Rows are points. Each copy is the shape, with its points in the same order, stretched, turned, moved and blurred by noise. Is it also mirrored, or only turned?

Shape (8 x 2):
[18.7 25.8]
[16.8 -1.0]
[-20.0 24.7]
[-31.9 -7.1]
[-41.9 19.5]
[-10.6 0.3]
[-30.2 -29.6]
[18.8 0.7]
Copy 1:
[-12.6 -15.6]
[8.0 -8.4]
[-19.8 18.3]
[3.4 37.8]
[-25.5 34.5]
[4.6 11.3]
[25.2 40.5]
[9.2 -11.1]
Copy 1 is: mirrored
Copy 2:
[22.8 -19.9]
[14.0 4.8]
[-10.5 -17.3]
[-27.8 13.5]
[-37.6 -12.2]
[-10.5 8.3]
[-34.3 30.0]
[21.0 9.8]
Copy 2 is: mirrored
Copy 3:
[27.7 8.2]
[13.6 -16.3]
[-10.6 27.6]
[-37.3 3.6]
[-35.8 33.3]
[-13.1 0.2]
[-45.0 -19.4]
[16.2 -15.9]
Copy 3 is: only turned

Shape, 7 rows:
[2.7 -28.6 -30.3 22.1]
[18.3 -47.1 -14.6 -8.0]
[6.2 11.2 11.5 15.4]
[-34.1 -17.9 -7.6 29.0]
[-50.7 19.1 -2.9 -40.1]
[-5.6 6.2 18.2 0.1]
[-9.3 14.6 -1.8 -22.1]
Copy 1, 7 rows:
[13.3 -26.0 17.5 20.8]
[17.2 -34.6 -2.3 -11.7]
[-20.6 0.1 -19.6 19.1]
[-28.1 -21.2 31.0 21.2]
[-33.4 35.6 19.6 -23.3]
[-29.4 -0.1 -15.2 1.7]
[-14.3 20.4 -6.0 -6.7]
Copy 1 is: mirrored
Copy 2 (7 x 4):
[31.1 -32.8 -16.1 -14.3]
[18.7 -30.8 8.0 -42.1]
[5.8 17.4 8.4 13.2]
[5.0 -7.1 -44.2 -4.0]
[-65.9 -11.1 -12.7 9.0]
[-13.4 18.2 3.8 4.1]
[-29.8 -6.0 10.4 9.1]
Copy 2 is: mirrored

Shape, 13 rows:
[19.6 -14.8 -6.3 6.0 -22.9 -22.0 7.6 -15.1]
[-26.3 6.6 -18.8 -19.8 27.0 2.2 14.9 -0.5]
[6.8 -21.6 -1.0 -8.2 3.7 41.5 -7.6 6.6]
[6.7 15.3 -42.8 -9.5 20.6 8.2 4.1 -3.2]
[-20.8 8.2 1.3 -3.1 -86.5 -12.6 15.5 11.6]
[-5.5 5.0 5.5 -26.1 25.2 -13.4 7.8 -0.2]
[11.7 10.5 -1.2 -20.7 21.6 34.0 17.9 3.4]
[18.3 17.9 11.6 -15.5 16.2 -9.1 0.7 -48.9]
[-18.2 9.1 -16.7 -26.8 -5.8 -7.2 10.9 10.7]
[22.2 3.1 7.0 -24.1 -14.4 1.7 21.3 -0.7]
[16.4 -1.8 -0.7 81.9 -17.2 -25.2 4.4 13.9]
[18.5 12.9 -9.6 -27.0 -19.3 18.2 -25.1 2.3]
[14.4 15.8 8.4 -22.4 15.8 -19.5 17.1 -2.9]
Copy 1 (13 x 8):
[20.5 -33.5 -6.9 -22.5 -5.6 6.5 4.6 -22.9]
[-8.6 29.9 -31.1 -19.5 -0.7 -4.2 3.6 -3.6]
[-2.0 4.5 11.1 -0.5 6.7 31.2 8.3 38.6]
[35.1 23.6 -30.2 5.1 -4.8 14.4 15.2 -3.3]
[1.0 -33.9 -10.0 -29.6 -94.9 8.7 -42.1 -17.2]
[-7.5 17.3 -13.2 -22.8 19.0 -0.3 -13.1 -19.1]
[0.1 30.7 14.1 -15.8 9.7 34.3 8.6 4.3]
[40.5 10.6 24.4 -43.2 16.0 -22.3 3.1 -21.8]
[0.4 13.4 -29.1 -21.5 -23.5 10.1 -23.7 -9.7]
[7.5 2.3 10.8 -29.5 -6.0 30.3 -11.9 -18.1]
[-3.3 -47.9 -12.7 56.2 -22.1 -17.9 31.1 -41.7]
[41.6 2.3 7.3 -7.7 -14.9 19.4 -34.7 24.3]
[8.4 14.6 -0.2 -23.8 14.5 9.0 -15.0 -38.6]
Copy 1 is: mirrored
Copy 2:
[11.0 -34.2 -10.0 -7.3 -21.0 -12.3 7.2 -2.1]
[-28.1 -10.7 -10.4 -14.3 35.5 -25.8 -17.3 19.8]
[-1.7 -4.7 -5.6 -9.8 23.7 27.7 18.9 11.8]
[11.5 -13.8 -32.8 -9.5 39.3 -26.7 -3.3 28.9]
[-15.6 -13.7 -20.0 -1.0 -71.3 10.4 -27.2 23.4]
[-6.3 -8.2 13.6 -22.4 17.3 -21.0 -20.0 0.5]
[11.1 -16.1 -7.7 -15.3 34.4 12.1 -24.2 18.2]
[18.2 -19.7 -16.9 1.5 7.9 -12.5 -29.7 -40.9]
[-14.2 -3.4 -11.3 -25.3 2.6 -19.7 -20.8 24.2]
[19.9 -25.6 -1.5 -23.7 -12.7 6.8 -20.0 3.9]
[26.1 -40.9 11.0 56.2 -15.5 -17.6 31.7 30.4]
[22.6 14.9 -26.2 -12.9 -1.9 10.8 1.3 -0.7]
[16.1 -21.2 13.3 -19.2 5.4 -20.8 -29.0 -1.4]
Copy 2 is: mirrored
Copy 3, 13 rows:
[3.8 -16.2 -20.5 8.0 -6.4 -25.8 16.7 33.3]
[-28.9 13.7 1.6 -28.0 10.1 2.8 -4.3 -21.8]
[13.2 -4.0 -9.7 -5.2 -8.7 42.2 -13.5 4.3]
[7.5 23.8 -20.3 -30.4 17.5 -1.4 2.5 -16.0]
[-37.0 25.1 -28.5 46.7 -52.7 -31.7 13.0 57.9]
[-16.6 0.9 20.0 -31.4 10.9 -7.3 -7.9 3.1]
[9.1 14.5 11.9 -33.0 -5.1 29.9 6.2 -4.8]
[24.8 -13.4 23.7 -27.6 -9.9 -31.6 5.3 -13.2]
[-29.9 22.2 -8.8 -16.9 -3.4 -10.6 -5.6 10.7]
[1.0 2.6 2.1 -19.4 -19.3 -5.4 13.3 34.1]
[4.9 2.6 -11.1 63.9 30.1 -9.9 42.2 40.0]
[26.4 23.4 -10.3 -12.9 -14.3 -0.2 -22.8 19.3]
[-4.7 4.6 23.3 -32.6 7.1 -17.3 10.7 18.0]
Copy 3 is: only turned
